Each point is reached from the start by the listed moves, each made once or not at all, plus a little noise. Is the number of moves made odd or even? Then give how often each move was made.

Moves:
(1): [ 65 -13  -2  -1 -12   2]
(2): [25 83 -1 -5  9  1]
(3): [ 14  14  95  10  15 -19]
Start: [ -3   2  20 -18  -1 -47]
Points:
[  5  -2  21 -11  -5 -46] => even (0, 0, 0)
[ 16  89  26 -28  14 -39] => odd (0, 1, 0)

Moves:
(1): [ 52  11  -1  11  -7   5 -11   2  11   2  -8  -1  10]
(2): [-14  38   3  -3   1   6   0   0   7  -2  -2  -3  -5]
(3): [-2 -7 55 21 -7  9  3 -3 -4 -1  0  9 -9]
(4): [-10  -5 -23  59   4 -18  -6  -2  17   0  -7   0  -2]
(5): [11  0 -2  4 40 10  5  8  2 -2 -6  7 -5]
(6): [  3  -3 -11  14  -7  49  -7  12 -23 -10   1  -4   1]
(7): [  5   1 -11  -5 -13   2  61  -1  -6   1  -6   3  -5]
(8): [ -2   1   5  -6 -11  -7   1  48  -1  -4   3   3  -5]
(9): [ -8 -12  -5   4   1  20   6   7  51  -4  11  -7   1]
(10): [-7  3  0  2 -8 16 -6 16  3 57 -5 16  7]
(11): [  6   9 -11   2   5  -4   5  -7  -3  -1  45   1  -4]
Start: [ -9  -2   6 -15 -14  -2  34  17  -1   9  23  13   6]
Points:
[ 40  22  -2  -7 -36   9  24  75  11  65  57  31  12] => even (1, 0, 0, 0, 0, 0, 0, 1, 0, 1, 1)
[-35 -25  28  60 -48  19  95  78  61  62  18  38  -7] => even (0, 0, 1, 1, 0, 0, 1, 1, 1, 1, 0)
[  0  -6  42  15 -22  79  90  95 -29  53  10  44 -10] => even (0, 0, 1, 0, 1, 1, 1, 1, 0, 1, 0)
